Rows are points. Examples show where two turns around zero, p and q, send a point. Write where each new point lands after one turn and then the other. Backwards means that the second turn is done in reverse. Each puzzle has new turns, and all numbers are rounded.

Turn p:
[-0.15  0.22 -0.07] -> [-0.05  0.21 -0.17]
[ 0.21 -0.24 -0.29] -> [ 0.37 -0.22 -0.01]
[-0.23 -0.02  0.44] -> [-0.48 -0.04  0.11]
[0.12 0.22 0.09] -> [0.00 0.23 0.14]
[ 0.06 -0.11  0.42] -> [-0.28 -0.11  0.32]
[-0.02 -0.07 -0.59] -> [ 0.44 -0.07 -0.39]
Turn q:
[-0.15  0.21  0.14] -> [-0.01  0.17  0.24]
[0.46 0.11 0.19] -> [ 0.51 -0.05 -0.02]
[-0.12  0.10 -0.08] -> [-0.10  0.14  0.01]
[ 0.49 -0.12 -0.08] -> [ 0.36 -0.17 -0.32]
[-0.41  0.10 -0.27] -> [-0.43  0.26 -0.02]
[-0.26 -0.39  0.10] -> [-0.31 -0.34  0.11]
Where do these land?
q, then p backwards: [-0.33  0.28  0.40] -> [0.41 0.15 0.39]
p, then q backwards: [-0.18  0.18 -0.19] -> [ 0.11  0.10 -0.28]
p, then q backwards: [-0.36 -0.20 -0.15] -> [ 0.12 -0.32 -0.27]
q, then p: [ 0.33  0.16 -0.27] -> [ 0.41  0.20 -0.05]
p, then q: [ 0.18 -0.23  0.20] -> [ 0.01 -0.29  0.20]
p, then q: [ 0.36 -0.19  0.01] -> [ 0.26 -0.30  0.11]

Turn p:
[-0.29  0.23  0.40 -0.38] -> [-0.39  0.51  0.13 -0.09]
[ 0.25  0.30  0.01 -0.02] -> [0.22 0.20 0.11 0.23]
[ 0.13 -0.18 -0.38  0.01] -> [ 0.30 -0.26  0.02 -0.18]
[-0.08 -0.11  0.40  0.20] -> [-0.39 -0.08 -0.06  0.24]
[ 0.35 -0.24 -0.34 -0.05] -> [ 0.35 -0.34  0.23 -0.10]
[-0.36  0.01 -0.09  0.24] -> [-0.09 -0.02 -0.42 -0.10]
Turn q:
[ 0.13 -0.05  0.13  0.26] -> [ 0.23 -0.01  0.09  0.20]
[-0.08  0.28 -0.03  0.28] -> [-0.07  0.27  0.15  0.26]
[-0.01 -0.65 -0.38 -0.44] -> [-0.16 -0.58 -0.58 -0.25]
[0.15 0.28 0.07 0.00] -> [ 0.11  0.29  0.06 -0.06]
[-0.19  0.14  0.21 -0.10] -> [-0.11  0.04  0.27 -0.15]
Where do these land?
p, then q: [-0.36 -0.20 -0.08 -0.06] -> [-0.29 -0.11 -0.14 -0.25]
q, then p backwards: [-0.10 -0.47 -0.10  0.12] -> [ 0.13 -0.28 -0.01  0.40]
q, then p: [ 0.45  0.32 -0.33 -0.08] -> [ 0.57  0.31 -0.07  0.00]
q, then p: [-0.11  0.01 -0.02  0.15] -> [-0.09 -0.04 -0.14  0.08]
p, then q backwards: [ 0.20  0.45  0.32 -0.24] -> [-0.02  0.51  0.06  0.37]
q, then p: [-0.11  0.22  0.46  0.16] -> [-0.32  0.16  0.17  0.37]
p, then q: [ 0.03 -0.33 -0.25 -0.05] -> [ 0.11 -0.30 -0.13 -0.24]

Turn p:
[-0.26 -0.05  0.22  0.00  0.13 -0.04] -> [-0.09 -0.23  0.05 -0.18  0.20 -0.05]
[ 0.08 -0.11 -0.28 -0.40 -0.18 -0.39] -> [ 0.07  0.20 -0.34 -0.15 -0.30 -0.42]
[-0.08 -0.02 -0.24  0.11 -0.14  0.02] -> [-0.22  0.16  0.03  0.09 -0.11 -0.02]
[-0.19  0.13  0.17  0.11 -0.19  0.30] -> [-0.12 -0.02  0.34 -0.15 -0.02  0.26]
[0.01 0.38 0.26 0.34 0.14 0.10] -> [0.14 0.04 0.39 0.11 0.38 0.17]
[-0.17  0.21  0.14  0.38  0.40  0.33] -> [-0.13 -0.08  0.19  0.14  0.52  0.39]
[ 0.60  0.00 -0.32 -0.53  0.06  0.11] -> [ 0.46  0.28 -0.56  0.05 -0.34  0.18]
[ 0.02 -0.52  0.05 -0.01 -0.22 -0.42] -> [-0.09 -0.34 -0.09  0.09 -0.33 -0.50]
Turn q:
[-0.09  0.36 -0.04 -0.17  0.11 -0.11] -> [-0.19  0.06  0.02 -0.33  0.20  0.02]
[ 0.17 -0.19  0.15 -0.04  0.19  0.23] -> [0.24 0.04 0.16 0.25 0.16 0.08]
[-0.24 -0.24  0.28 -0.12 -0.13 -0.13] -> [ 0.15 -0.39  0.17 -0.09 -0.16 -0.03]
[ 0.20 -0.13  0.01  0.26  0.06 -0.50] -> [-0.09 -0.16 -0.18  0.15  0.05 -0.53]
[-0.02 -0.34 -0.20 -0.08 -0.07 -0.44] -> [ 0.09 -0.38 -0.40 -0.01 -0.03 -0.21]
[ 0.31  0.67 -0.25  0.06 -0.23  0.46] -> [-0.14  0.88 -0.01 -0.20 -0.09  0.17]
[-0.33 -0.13  0.05  0.09  0.07  0.50] -> [-0.05 -0.04  0.24  0.24 -0.14  0.50]
Where do these land?
q, then p: [ 0.14 -0.14  0.26  0.37 -0.52 -0.25] -> [ 0.08  0.07  0.32  0.02 -0.35 -0.58]
p, then q: [-0.40  0.02 -0.10 -0.25 -0.10 -0.08] -> [ 0.01 -0.21 -0.08 -0.40  0.10  0.16]
p, then q backwards: [ 0.38 -0.26 -0.02  0.22 -0.55  0.16] -> [-0.19 -0.29  0.24  0.41 -0.39  0.30]
q, then p: [ 0.15 -0.23 -0.02 -0.30  0.12 -0.19] -> [ 0.13 -0.05 -0.36  0.26 -0.01 -0.03]
p, then q: [-0.02  0.08  0.10  0.20  0.19  0.43] -> [0.03 0.10 0.27 0.30 0.04 0.32]
p, then q: [-0.03 -0.15  0.08 -0.46  0.71 -0.08] -> [ 0.10 -0.01 -0.63  0.22  0.46  0.27]
q, then p: [-0.12  0.14 -0.39  0.22  0.30 -0.16] -> [-0.49  0.10 -0.13 -0.06  0.28  0.00]
p, then q: [-0.21  0.07 -0.04 -0.10 -0.22  0.12] -> [ 0.07 -0.04  0.13 -0.27 -0.06  0.14]
p, then q: [0.11 0.47 0.12 0.10 0.08 0.04] -> [ 0.02  0.27  0.29  0.04  0.31 -0.10]

Turn p:
[-0.04 -0.44  0.13 -0.56  0.10 -0.17  0.26 -0.07] -> [ 0.02 -0.44  0.15 -0.43 -0.37  0.09  0.20 -0.23]
[ 0.30  0.03  0.29  0.14  0.27 -0.18  0.17 -0.20] -> [-0.10  0.09  0.48 -0.07  0.11  0.22  0.19  0.13]
[ 0.30  0.09 -0.42  0.22  0.23  0.07 -0.19  0.32] -> [ 0.28  0.34 -0.09 -0.12  0.04 -0.18 -0.21  0.48]
[ 0.20  0.31 -0.17 -0.10  0.31 -0.02  0.15 -0.12] -> [ 0.25  0.25  0.22 -0.10  0.09 -0.17  0.29  0.04]
[-0.25 -0.11 -0.21 -0.01  0.15  0.21 -0.18 -0.22] -> [ 0.10  0.14 -0.22 -0.23  0.18  0.02 -0.14 -0.29]
[ 0.03 -0.09  0.27  0.08  0.32 -0.33  0.43  0.14] -> [-0.01 -0.24  0.21 -0.13  0.04  0.33  0.42  0.31]
[-0.53 -0.17 -0.01 -0.25 -0.21 -0.16 -0.20  0.36] -> [-0.24 -0.43 -0.57 -0.09 -0.11 -0.17 -0.01 -0.01]
[-0.11  0.07  0.00  0.34 -0.38  0.25  0.10 -0.26] -> [ 0.08  0.04 -0.02  0.48  0.18  0.19 -0.21 -0.26]
[-0.15 -0.11 -0.08 -0.15 -0.55  0.02 -0.28 -0.41] -> [-0.14 -0.22  0.00  0.17  0.04 -0.24 -0.41 -0.53]
[ 0.24  0.41  0.19  0.28 -0.24  0.30 -0.27  0.45] -> [-0.25  0.45 -0.17  0.52 -0.19 -0.10 -0.12  0.37]
Turn q:
[-0.28 -0.53 -0.24 -0.22 -0.35  0.33  0.14 -0.56] -> [ 0.13 -0.24  0.21  0.27  0.03  0.62 -0.14 -0.66]
[-0.01  0.47 -0.21  0.17  0.12 -0.14  0.09 -0.13] -> [ 0.15  0.24 -0.07 -0.19  0.28  0.15  0.15  0.32]
[-0.01 -0.18 -0.21  0.34 -0.11  0.04  0.37  0.27] -> [-0.22 -0.27 -0.19  0.09 -0.10  0.32 -0.19  0.33]
[ 0.17 -0.04 -0.53  0.02 -0.05 -0.35 -0.14  0.53] -> [ 0.27  0.14 -0.33 -0.09 -0.52  0.02 -0.30  0.41]
[ 0.15 -0.04  0.34 -0.14 -0.55 -0.03 -0.22  0.00] -> [-0.29  0.30  0.11  0.23 -0.37 -0.07  0.23 -0.28]
[ 0.22  0.53  0.10 -0.06  0.31  0.12  0.18 -0.03] -> [ 0.08 -0.01  0.28 -0.26  0.25 -0.16  0.34  0.37]
[ 0.10 -0.16  0.17  0.06  0.27 -0.01 -0.15 -0.14] -> [ 0.10 -0.16 -0.12  0.10  0.15 -0.28  0.09 -0.13]
[-0.27 -0.26  0.15  0.08  0.32  0.24 -0.29  0.16] -> [-0.02 -0.16  0.03  0.17  0.20 -0.38 -0.43 -0.12]
[-0.06  0.20  0.43 -0.25  0.03 -0.20  0.02 -0.10] -> [-0.20  0.15  0.08 -0.32  0.06 -0.23  0.26 -0.23]
Where do these land?
q, then p backwards: [ 0.45 -0.25 -0.16  0.10  0.28  0.31 -0.42 -0.40] -> [-0.07  0.38 -0.42  0.04 -0.40 -0.04  0.56 -0.08]
p, then q backwards: [ 0.23  0.01  0.22  0.06 -0.03  0.04  0.35  0.39] -> [ 0.43  0.07 -0.24  0.09 -0.28  0.12  0.13  0.14]
q, then p: [-0.32  0.03 -0.05 -0.09 -0.35 -0.21  0.28 -0.38] -> [ 0.20  0.37 -0.09  0.02 -0.05  0.05  0.15 -0.54]
q, then p: [ 0.13 -0.22 -0.08  0.23  0.06  0.17 -0.14  0.43] -> [-0.16 -0.18 -0.19  0.06  0.10 -0.04 -0.37  0.34]
p, then q backwards: [ 0.22 -0.01  0.04 -0.01 -0.21  0.06 -0.01  0.14] -> [ 0.09 -0.08 -0.07  0.01 -0.13  0.12 -0.11  0.23]
p, then q: [-0.17 -0.23  0.19  0.09  0.08 -0.16  0.00  0.33] -> [-0.01 -0.15  0.15  0.02 -0.17  0.10 -0.43  0.00]
p, then q backwards: [ 0.20 -0.03 -0.13 -0.03  0.01 -0.20 -0.16  0.42] -> [ 0.17  0.12 -0.06  0.10  0.18 -0.05  0.02  0.46]
q, then p: [-0.27  0.34  0.08  0.03  0.09 -0.34  0.33 -0.27] -> [ 0.27  0.18 -0.13 -0.30 -0.17 -0.12  0.44 -0.24]
q, then p: [-0.05  0.23  0.05  0.26 -0.19  0.07  0.02  0.25] -> [-0.11  0.04 -0.38  0.13  0.07 -0.03  0.14  0.16]
q, then p backwards: [-0.63  0.25 -0.25 -0.37 -0.02 -0.08  0.42 -0.45] -> [-0.10 -0.50  0.05  0.22  0.59  0.12  0.04 -0.60]
q, then p: [ 0.21 -0.11  0.08 -0.27  0.29  0.35 -0.67 -0.44] -> [-0.15  0.01  0.87  0.02  0.33  0.19  0.00  0.25]

Turn p:
[ 0.14 -0.18  0.28 -0.29 -0.19 -0.04 -0.14 -0.16  0.15] -> [-0.06  0.04  0.41 -0.15 -0.14 -0.03  0.23 -0.05  0.23]
[ 0.11  0.25 -0.19 -0.49 -0.01 -0.46 -0.26 -0.25 -0.33] -> [ 0.12 -0.41  0.06 -0.61  0.20 -0.38  0.06  0.21  0.13]
[-0.66  0.08 -0.22  0.25 -0.09  0.18  0.22  0.28 -0.42] -> [-0.26 -0.23 -0.29  0.43 -0.06 -0.29 -0.44  0.02 -0.49]
[ 0.26 -0.15 -0.09 -0.01  0.11  0.13  0.01  0.34  0.38] -> [ 0.07  0.16  0.05  0.16  0.17  0.38  0.37 -0.04 -0.14]
[-0.11  0.23 -0.17  0.09  0.11  0.28  0.31  0.15  0.29] -> [-0.29 -0.02 -0.29  0.20  0.12  0.41 -0.04 -0.02 -0.08]
[ 0.29  0.08 -0.25  0.19 -0.11  0.07  0.43  0.16  0.12] -> [-0.02  0.07 -0.37 -0.08 -0.20  0.38  0.15 -0.01 -0.27]
[-0.18  0.02 -0.21  0.35 -0.19 -0.02 -0.21 -0.04  0.30] -> [ 0.19 -0.20  0.05  0.14  0.02  0.24 -0.22 -0.41 -0.06]
[ 0.04 -0.03  0.85  0.18  0.05  0.26 -0.21  0.01 -0.52] -> [ 0.10  0.46  0.36  0.27 -0.35 -0.31 -0.37  0.55  0.24]
[-0.06 -0.23 -0.11 -0.13  0.18  0.26 -0.15 -0.20 -0.15] -> [-0.15  0.27  0.14 -0.11  0.26 -0.21 -0.12 -0.11 -0.07]
[ 0.16 -0.06  0.11 -0.15  0.14 -0.66 -0.02 -0.30  0.17] -> [ 0.29 -0.16 -0.11 -0.25 -0.01 -0.20  0.36 -0.14  0.51]
Turn q:
[ 0.17  0.06 -0.22 -0.05  0.29 -0.25 -0.30  0.02  0.15] -> [ 0.20 -0.25 -0.07 -0.20 -0.21 -0.21 -0.13 -0.30 -0.07]
[ 0.05 -0.09  0.50 -0.26 -0.10  0.18  0.37 -0.01  0.14] -> [ 0.11  0.48 -0.05  0.33  0.00  0.37 -0.05  0.05  0.19]
[ 0.12 -0.04 -0.17 -0.26 -0.15  0.19 -0.04 -0.16 -0.46] -> [-0.35 -0.13 -0.22  0.24 -0.09 -0.05 -0.23  0.27 -0.17]
[ 0.15  0.12  0.14 -0.14 -0.10  0.05 -0.40  0.20 -0.60] -> [-0.14 -0.02  0.01  0.43 -0.06 -0.34 -0.06  0.08 -0.56]
[-0.11  0.08 -0.04 -0.05 -0.09 -0.20 -0.47 -0.13  0.10] -> [-0.02 -0.16  0.11 -0.18 -0.33  0.03  0.13 -0.13 -0.32]
[-0.01 -0.46  0.16  0.10 -0.08  0.16 -0.35  0.11  0.28] -> [-0.02 -0.07  0.48  0.02  0.08  0.33 -0.19 -0.30 -0.14]
[-0.40  0.02 -0.16  0.03  0.17  0.18  0.01  0.14  0.00] -> [-0.06  0.17  0.09 -0.37  0.19 -0.09 -0.11  0.15 -0.08]
[-0.15  0.11  0.07  0.72  0.44  0.20  0.33 -0.21  0.28] -> [ 0.26 -0.04 -0.21 -0.40  0.73  0.21  0.32 -0.15  0.22]
[ 0.01  0.08 -0.08 -0.12 -0.20 -0.54  0.99 -0.06 -0.18] -> [ 0.24  0.06 -0.23  0.22 -0.18 -0.15  0.25  0.67  0.80]
[ 0.16  0.12 -0.21  0.02 -0.17  0.04 -0.15  0.10  0.28] -> [-0.23 -0.04  0.08 -0.09 -0.14 -0.09  0.05 -0.33  0.12]
Where do these land?
p, then q: [-0.24  0.04 -0.15  0.10 -0.21  0.27 -0.15 -0.18  0.07] -> [-0.02 -0.08  0.00 -0.05 -0.01  0.26  0.00  0.02 -0.44]
p, then q backwards: [-0.05  0.15  0.21 -0.33 -0.09 -0.15  0.33  0.19 -0.41] -> [-0.17  0.22 -0.33 -0.11 -0.25 -0.24  0.05 -0.10 -0.44]
p, then q backwards: [-0.47 -0.03 -0.03  0.32  0.17 -0.09 -0.04 -0.31  0.04] -> [ 0.55 -0.05 -0.15 -0.10  0.23  0.15  0.07  0.19  0.07]
p, then q: [-0.02  0.29  0.47 -0.28 -0.06  0.12  0.45  0.05  0.03] -> [-0.22  0.36  0.53 -0.27  0.07 -0.05  0.13  0.09  0.21]
p, then q: [ 0.13 -0.53 -0.26  0.07 -0.26 -0.15 -0.21  0.26  0.15] -> [ 0.08 -0.15 -0.43  0.50  0.13  0.17  0.13  0.26  0.07]
q, then p: [-0.02  0.35  0.03 -0.11  0.03 -0.11  0.68  0.08  0.08] -> [ 0.03 -0.36 -0.30 -0.02  0.13  0.57  0.24 -0.03  0.02]
p, then q: [ 0.01 -0.01  0.47 -0.10  0.11  0.08  0.59 -0.05 -0.07] -> [-0.25  0.22  0.29 -0.36 -0.08 -0.19  0.37  0.09  0.30]
q, then p backwards: [ 0.38 -0.04 -0.15 -0.10 -0.04 -0.20 -0.55 -0.25  0.07] -> [-0.31  0.00 -0.22  0.18 -0.57 -0.20  0.18  0.03  0.09]
p, then q: [-0.45  0.12  0.09 -0.04  0.34  0.09 -0.02  0.09  0.23] -> [ 0.23 -0.15  0.13 -0.41  0.35  0.08  0.05 -0.13 -0.02]
p, then q: [ 0.37 -0.26 -0.44  0.02  0.12  0.17 -0.40 -0.02 -0.14] -> [ 0.21  0.10 -0.58  0.28 -0.09 -0.20 -0.17  0.01 -0.28]
q, then p: [ 0.37 -0.09 -0.23  0.45 -0.09 -0.02 -0.68  0.15 -0.05] -> [ 0.04  0.34 -0.01 -0.02 -0.24 -0.72 -0.03 -0.34  0.30]

Turn p:
[-0.16  0.43  0.29 -0.31  0.00 -0.02  0.50 -0.33  0.23  0.18  0.08] -> [ 0.39  0.19  0.01 -0.33 -0.13 -0.36 -0.28  0.15 -0.20 -0.51  0.06]
[ 0.12 -0.28 -0.20  0.31  0.23  0.10  0.35  0.37 -0.05 -0.17 -0.02] -> [-0.01 -0.34 -0.11 -0.13  0.39  0.02  0.20  0.25  0.08  0.29 -0.31]
[-0.03 -0.24 -0.13 -0.28 -0.36  0.07 -0.03  0.08  0.05 -0.26  0.20] -> [ 0.05  0.04 -0.18 -0.14  0.04  0.48  0.21 -0.15 -0.19 -0.05  0.12]
[ 0.09  0.28 -0.09 -0.01 -0.29 -0.05 -0.04 -0.19  0.35  0.36 -0.21] -> [ 0.07  0.12 -0.28  0.10 -0.35 -0.40  0.04 -0.01 -0.09 -0.05  0.34]
[-0.18 -0.62 -0.10 -0.06 -0.18  0.24 -0.35 -0.41 -0.14 -0.20  0.01] -> [-0.41  0.38  0.04 -0.20  0.10  0.29  0.23 -0.57 -0.09  0.17 -0.05]
[ 0.19  0.31  0.36  0.00  0.05 -0.33 -0.02 -0.34  0.51  0.46  0.27] -> [ 0.18 -0.18  0.33 -0.15 -0.65 -0.50  0.00  0.00 -0.07 -0.30  0.27]
[-0.43  0.23  0.14  0.02  0.04 -0.17 -0.01 -0.06  0.36  0.37 -0.01] -> [-0.05 -0.06  0.00  0.20 -0.20 -0.43  0.00 -0.05 -0.20 -0.50 -0.04]
[-0.03 -0.02 -0.01  0.24 -0.04  0.41 -0.04  0.26 -0.35 -0.38  0.06] -> [-0.21  0.19 -0.05  0.02  0.25  0.42  0.10  0.33  0.25  0.12 -0.24]
[-0.12  0.26  0.19 -0.21  0.03 -0.50 -0.12  0.01  0.26  0.31  0.01] -> [ 0.20 -0.27  0.10  0.26 -0.32 -0.24 -0.19 -0.18 -0.12 -0.36  0.17]
[ 0.13  0.36  0.06  0.09  0.17 -0.20 -0.51  0.00  0.38  0.19  0.12] -> [-0.28 -0.27  0.24  0.26 -0.44 -0.18 -0.08  0.12  0.00 -0.13  0.38]
[ 0.00 -0.17 -0.29  0.03  0.10  0.02  0.07 -0.11 -0.28 -0.57 -0.21] -> [-0.16  0.05 -0.12 -0.18  0.57  0.23 -0.12 -0.14  0.26  0.18  0.07]
[ 0.11 -0.15 -0.03 -0.31  0.27  0.39  0.25  0.22 -0.26 -0.05 -0.21] -> [ 0.07  0.09 -0.11 -0.12  0.25  0.16 -0.34  0.19 -0.25  0.36 -0.33]
[ 0.03 -0.18 -0.41  0.17 -0.09 -0.06 -0.33 -0.05 -0.48  0.06  0.26] -> [-0.05  0.19  0.34  0.33  0.26  0.20  0.37 -0.15  0.07  0.31  0.17]
[ 0.27 -0.21  0.22  0.32  0.06  0.10  0.29  0.53 -0.57 -0.31 -0.36] -> [ 0.19 -0.12 -0.22  0.05  0.26  0.29 -0.13  0.21  0.55  0.46 -0.61]
Turn q:
[-0.38  0.19 -0.01  0.34  0.31 -0.24 -0.18 -0.22  0.41 -0.05  0.02] -> [-0.15  0.08  0.10  0.23  0.26 -0.13 -0.06 -0.04 -0.08  0.56  0.46]
[ 0.14 -0.26 -0.19 -0.39  0.14 -0.28  0.15 -0.23  0.25 -0.03 -0.09] -> [-0.13 -0.20  0.42  0.06  0.09  0.15  0.09  0.01  0.39 -0.21  0.21]
[-0.37  0.24  0.24 -0.06  0.16  0.32 -0.03  0.01 -0.33  0.31 -0.17] -> [-0.23  0.58 -0.20 -0.04 -0.09 -0.12 -0.11  0.08  0.07  0.18 -0.34]
[ 0.02  0.26 -0.27 -0.18  0.08  0.19 -0.49  0.00  0.12 -0.13  0.16] -> [ 0.09 -0.10  0.22 -0.22 -0.31  0.16 -0.35  0.02 -0.06  0.38  0.06]
[ 0.24  0.08 -0.19 -0.34  0.07  0.38  0.23  0.02  0.00  0.12 -0.31] -> [ 0.03  0.22  0.04  0.04 -0.20  0.44 -0.14  0.27  0.24 -0.28 -0.12]
[ 0.11  0.30  0.48  0.36  0.20 -0.40  0.11  0.20 -0.22 -0.11  0.39] -> [ 0.17 -0.12 -0.55 -0.39  0.50 -0.32  0.14 -0.04  0.01  0.22  0.09]
[-0.54  0.35 -0.30 -0.24 -0.24  0.28 -0.35 -0.20 -0.40 -0.19  0.22] -> [-0.29  0.24  0.15 -0.37 -0.52 -0.32 -0.56 -0.11 -0.30  0.08  0.00]
[ 0.31 -0.21 -0.22  0.47 -0.40  0.10  0.32 -0.21  0.13 -0.18 -0.37] -> [ 0.28 -0.04  0.08  0.48  0.19  0.15  0.01  0.14 -0.45 -0.54  0.15]
[ 0.25 -0.23  0.47 -0.01 -0.24  0.24  0.03 -0.01 -0.10  0.15 -0.12] -> [ 0.03  0.08 -0.02 -0.05  0.12  0.15  0.37  0.09 -0.20 -0.18 -0.49]
[-0.21 -0.21  0.16  0.04 -0.43 -0.30  0.30  0.08 -0.05  0.18 -0.12] -> [-0.15 -0.02 -0.10  0.21 -0.06 -0.40  0.43  0.06 -0.04 -0.33 -0.01]
[-0.06 -0.28  0.03 -0.26 -0.16 -0.37 -0.01  0.24  0.09  0.04 -0.45] -> [-0.15 -0.33  0.14  0.36 -0.09 -0.22  0.19  0.26  0.29 -0.13 -0.19]
[ 0.09 -0.30  0.13  0.19 -0.05 -0.09  0.12  0.30  0.34 -0.39  0.12] -> [-0.08 -0.56 -0.24  0.18  0.16  0.19  0.17 -0.11 -0.17 -0.01  0.10]
[ 0.18  0.42 -0.19  0.03  0.39 -0.24  0.22  0.09  0.17  0.37  0.45] -> [ 0.34  0.19 -0.23 -0.29  0.00  0.08  0.14 -0.07  0.45  0.24  0.55]
[ 0.21 -0.36 -0.13  0.07  0.16  0.41 -0.41 -0.06 -0.40 -0.10  0.28] -> [ 0.24 -0.03  0.15 -0.19 -0.03  0.20 -0.32 -0.57 -0.15  0.02 -0.45]
Where do these land?
q, then p backwards: [-0.31  0.12  0.41  0.21 -0.60 -0.15  0.04  0.22 -0.13  0.40 -0.23] -> [-0.21  0.05 -0.13  0.39 -0.21  0.38  0.21  0.09  0.28  0.67 -0.04]
q, then p backwards: [ 0.28 -0.02 -0.16  0.10 -0.04  0.12 -0.17  0.21  0.25 -0.16 -0.20] -> [ 0.17  0.08  0.04 -0.21  0.03 -0.12 -0.02  0.47 -0.08  0.03  0.11]
p, then q: [-0.22 -0.09  0.01  0.04 -0.18  0.03 -0.31 -0.49 -0.20  0.15  0.06] -> [-0.16  0.29 -0.02 -0.29  0.22 -0.16  0.00  0.25 -0.23  0.07  0.31]
q, then p: [ 0.22 -0.02 -0.33 -0.20 -0.17  0.02  0.03 -0.05  0.00  0.09  0.33] -> [ 0.15  0.15 -0.05 -0.35 -0.21  0.32  0.03 -0.06 -0.02 -0.02  0.15]
p, then q backwards: [-0.20 -0.06 -0.29  0.44  0.24  0.20  0.17 -0.22 -0.09 -0.60  0.02] -> [ 0.02  0.04  0.55 -0.29  0.41 -0.28  0.32 -0.32 -0.05 -0.14 -0.01]
q, then p: [ 0.43  0.10  0.04 -0.24 -0.04 -0.03  0.21  0.48  0.14  0.25 -0.34] -> [-0.05 -0.34 -0.59 -0.15  0.00  0.09  0.22  0.34 -0.09  0.24 -0.04]
q, then p: [ 0.27 -0.25 -0.06  0.20 -0.17 -0.20  0.22 -0.21 -0.10 -0.36  0.03] -> [-0.16 -0.15  0.31 -0.31  0.25  0.27 -0.14 -0.14  0.20  0.14 -0.09]
q, then p: [ 0.23 -0.17 -0.02 -0.45  0.28 -0.08  0.26 -0.19  0.47 -0.02 -0.08] -> [-0.29 -0.07 -0.06 -0.42 -0.14  0.08  0.08  0.30 -0.29 -0.28 -0.39]
q, then p: [-0.40  0.35  0.35  0.22  0.38  0.15  0.22 -0.25  0.30  0.25  0.55] -> [ 0.29  0.35  0.42  0.11  0.22 -0.36 -0.03  0.37 -0.55 -0.34  0.24]
q, then p: [ 0.10  0.07 -0.25 -0.53  0.15 -0.32 -0.02 -0.09 -0.08  0.08 -0.39] -> [-0.22 -0.47 -0.24 -0.05 -0.45  0.15 -0.01  0.01  0.01 -0.30 -0.10]
p, then q: [-0.29 -0.30  0.05  0.48  0.05 -0.41 -0.13  0.02 -0.21  0.12 -0.02] -> [-0.20  0.11  0.12  0.39  0.56  0.05  0.20  0.08 -0.09 -0.07  0.25]
q, then p: [-0.09 -0.26 -0.13 -0.06 -0.25  0.13  0.33  0.20  0.07 -0.31 -0.07] -> [-0.25  0.13 -0.12 -0.10  0.35  0.27  0.28 -0.13  0.17 -0.05 -0.08]
p, then q: [ 0.07  0.53  0.31 -0.17  0.08  0.14 -0.28  0.42  0.14 -0.14  0.33] -> [-0.04 -0.37 -0.40  0.07 -0.32  0.09 -0.03 -0.09 -0.50  0.09 -0.40]
q, then p: [-0.10  0.00  0.06 -0.04  0.30  0.40 -0.58 -0.04 -0.56  0.25  0.02] -> [-0.05  0.31 -0.23  0.34 -0.42 -0.38 -0.50 -0.20  0.07  0.10  0.29]
